Each row is a point. Any point is a mix of the corners, with weights that add up to 1. It lies inside the corners' shape when no weight is negative. Is each point inside? If not, which corners have a negative weight?

Corners:
(1): [50 -6 70]
(2): [-11 -54 -15]
(3): [-83 -12  20]
(4): [ 78  -3 -38]
Points:
[ 34 -25 -23] -> inside
[-60 -28  32] -> outside (4)
[10 -3 12] -> outside (2)
[ 58 -21 -20] -> outside (3)
[-35 -36  43] -> outside (4)
[-31 -35   0] -> inside
[ 18 -33 -15] -> inside

Corners:
(1): [  53   -7   -4   83   40   18 -109   12  121   59    2  -31]
(2): [-47   5  41 -10 -21 -35 -43   3 -35 -45 -13  21]
(3): [-31  27  42 -60 -14 -82 -50 -31  -7   1   4  43]
(4): [ 18   2 -36 -16  12  67  38 -59  12 -34   6 -62]
(5): [ 38  12   7  60 -39   5 -14   0  66  81  -7 -54]
(6): [-17  74 -71 -36  38  85   9 -24  17   9  26   1]
(7): [ 24   9  96 -25 -14  -7 -18 -24   1  24   1  77]
(8): [ 23 -39  21  34 -25   7 -58  21 112  61 -27 -42]
(9): [-54  80  -2 -24  62   4  79 -48  10 -26  14  16]
(10): [-40  -1 -12 -56  31  -9  22 -37 -80  22  27  34]
(11): [ 29 -13  11 -44 -38 -62 -43  51  15 -16   4  28]
(12): [-22 -18  63 -12 -50 -31 -50  40  21  35  46 -16]
(13): [-37  85  45 -68  60  21  34  17 -73 -14 -15   1]
Points:
[  6   6  33   2  -3 -10 -15   6  11  21  -3  -6] -> outside (3, 6)
[ -5  23  10 -16  16  -5 -21  -5  13  22  -3  11] -> outside (4, 12)
[  4  19  -8  -2   6   6 -12 -22  33  11   2  -4] -> outside (12, 13)
[-16  31  10  -8  20  -1  11 -15  30   5   4   1] -> inside
[  8  27 -36   6  19  31 -15  34  55  65  22 -28] -> outside (2, 3, 4, 7)
